Each wall is flat, endless, passes through zero and stands at right angles to its row. A trip goes straight from one point to another. List the walls that it crosses, first one first.
(in the rows, 128 means zero)

Walls:
(1): [ 99 118]
(2): [ 97 140]
(3): [ 76 124]
Trips:
[145 159] to [157 127] -> none
[160 152] to [120 177] -> 2, 3
[100 107] to [180  89] -> 2, 3, 1
[118 119] to [158  96] -> 2, 3, 1
[167 127] to [126 178] -> 2
[123 105] to [108 124] -> 2
[141 116] to [153 129] -> none
[151 121] to [163 169] -> none
[108 114] to [103 135] -> none

Walls:
(1): [ 98 114  82  91 158 126 135  97 109]
(2): [114 123 121  99 149 115 130 150 122]
(3): [120 112  96 132 165  92  91  87  99]
(4): [135 108 127 164 130 167 118 149 109]
Trips:
[120 140 147 121 172 113 132 181 106] to [148 100 147 109 141 127  57 128  93] -> 3, 1
[138 163 125 112  94  93 170 123 149] to [175 123 106 116 109 116 123 112 117] -> 3, 1
[159 116 188 138  92 120 101 164 125] to [123 128 139 105 201 106 148 211 132] -> 2, 4, 1
[109  97 110  97 150 107 162 136  90] to [140 135 153 107 147 141  65 101 143] -> 2, 1
[ 71 100 120  84 186 187 143  92 100] to [122 141 103 139 138 109 145 109 131] -> 4, 2
[129  74 130 122 144 159  67 141 158] to [ 66 122  94 105 141 127 163 114 135] -> 1, 4

Walls:
(1): [132 148 150 119  73  49 117 103 140 151  91 146 141 115  73 121 129 148
 127 133]
(2): [167 131 135 137 130 120 192 109 156 125 141 190 144 205 105 169 164 116
 167  93]
(3): [130  98 165  94 149 133 138 185 117  95 151  93 124 193 118 103 153 171
 118 159]
(4): [144 130 178  91 126 124 107 120 128 153 111 106 116 152 167 126 139 158
 142  98]
(5): [162 176 121  64 116 161 158 112  82 108 117 101 119 136  80 139  94 156
 131 109]
(6): [ 95 156  85 126  53 155 138 129 122  76 205 122 126 132 158  49 122 142
 118 119]
(7): [115 186 113  85 138 107  75 110 109 134 100 132 135 123 130 146 100 120
 131 149]
(8): [ 95 139 110 142  81  94 166 130 104 169 156 168 186 131  99 152  83 144
 109  96]
(9): [157 114 168 104 171 130  92 108  74 175 100 127 213 145 182 143 119  93
 129 111]
Trips:
[102 125 131 111 156  90 147 113 119  65 111 154 142  80 136 191 132 149
 114 149] to [151 113 107 119 123 130  86 162 182 203 108  78 117 120 109 133 148 101
 101 100] -> 5, 8, 9, 4, 7
[155 159 123 121  49 124 126 122 116 131 114 174 102 183 129  98  91 117
 151 117] to [ 89 114 157 131 139 135 165 137 161 145 170 197 121 113 149 115 133 180
 116 114] -> 7, 5, 3, 1
[146 168 130 139 103 119 143 106  78 153 129 108 142 115 136 108 143  93
 108 142] to [ 92 174 142 135  66 149 132 154 138 133  88 133 149 185 125 166 123 141
 139  83] -> 4, 2, 9
[127 160 109 133 105  85 158 129 159 110 146 133 216 137  98 116 175 106
 155 126] to [116 187 121 115  96 106 158  90 133  99 142 118 176 120 121 134 132 165
 130 147] -> 7, 5
[132 176 128  95 146 141 149 138 126  88 192 217 146 135 138 108 162 144
 152  95] to [ 78 126 113 155 126 159 141 135 141 107 168 133 121 181 157 139 125 105
  96 131] -> 5
